Each row is a point. To make a cloud, some directions were put in groups of two or more. Within a group, all points are equally far from the middle, so they leave a hole (a ring in 2 directions, a hollow ball in 3). The other directions are filled evenly. Then the cloud was stretched, turned, moved and blurred a little. Count the holes, and give their numbers of directions, smallest first.
In the rows, 128 means zero.

Cloud:
[[89, 106],
[95, 99],
[121, 83],
[90, 151],
[87, 111],
[83, 124],
[157, 164],
[157, 90],
[167, 98],
[108, 88],
[85, 142],
[177, 126],
[130, 82],
[84, 137]]
Holes: 1 (2)

Cloud:
[[152, 123, 73],
[107, 138, 161],
[88, 142, 87],
[106, 105, 93],
[102, 95, 154],
[117, 94, 183],
[97, 114, 93],
[87, 115, 140],
[179, 109, 162],
[156, 104, 90],
[107, 156, 68],
[111, 93, 173],
[84, 125, 133],
[95, 98, 140],
[86, 127, 97],
[162, 88, 185],
[100, 107, 98],
[112, 88, 167],
[140, 114, 190],
[132, 165, 85],
[172, 123, 162]]
Holes: 1 (3)

Cloud:
[[123, 94, 93, 159],
[137, 147, 186, 103],
[155, 99, 98, 172],
[174, 88, 126, 153],
[148, 154, 182, 132],
[167, 113, 175, 97],
[99, 135, 149, 189],
[161, 149, 176, 136],
[97, 130, 90, 150],
[166, 88, 158, 116],
[103, 134, 84, 151],
[151, 136, 129, 77],
[142, 142, 132, 81],
[146, 147, 204, 133],
[160, 83, 147, 115],
[142, 147, 177, 168],
[78, 121, 135, 113],
[169, 80, 93, 139],
[157, 148, 174, 151],
[85, 110, 131, 112],
[123, 157, 187, 161],
[165, 133, 137, 171],
[203, 98, 127, 106],
[119, 99, 146, 94],
[201, 98, 126, 102],
[161, 148, 179, 126]]
Holes: 1 (3)

Cloud:
[[178, 164, 135, 139],
[86, 137, 75, 168],
[155, 169, 119, 179],
[177, 168, 133, 143],
[147, 157, 125, 93],
[122, 153, 122, 191],
[154, 150, 96, 181],
[109, 192, 90, 122],
[159, 180, 126, 112],
[133, 135, 156, 104],
[122, 135, 144, 94],
[81, 127, 126, 102],
[117, 177, 143, 174],
[61, 126, 100, 127],
[68, 126, 114, 113],
[68, 109, 92, 145],
[127, 178, 137, 177],
[120, 144, 103, 192],
[144, 86, 136, 153],
[105, 122, 129, 187],
[96, 87, 96, 119],
[125, 75, 102, 137],
[128, 151, 108, 192],
[134, 101, 80, 113],
[110, 201, 109, 129],
[119, 81, 125, 159],
[176, 160, 122, 162]]
Holes: 2 (2, 2)
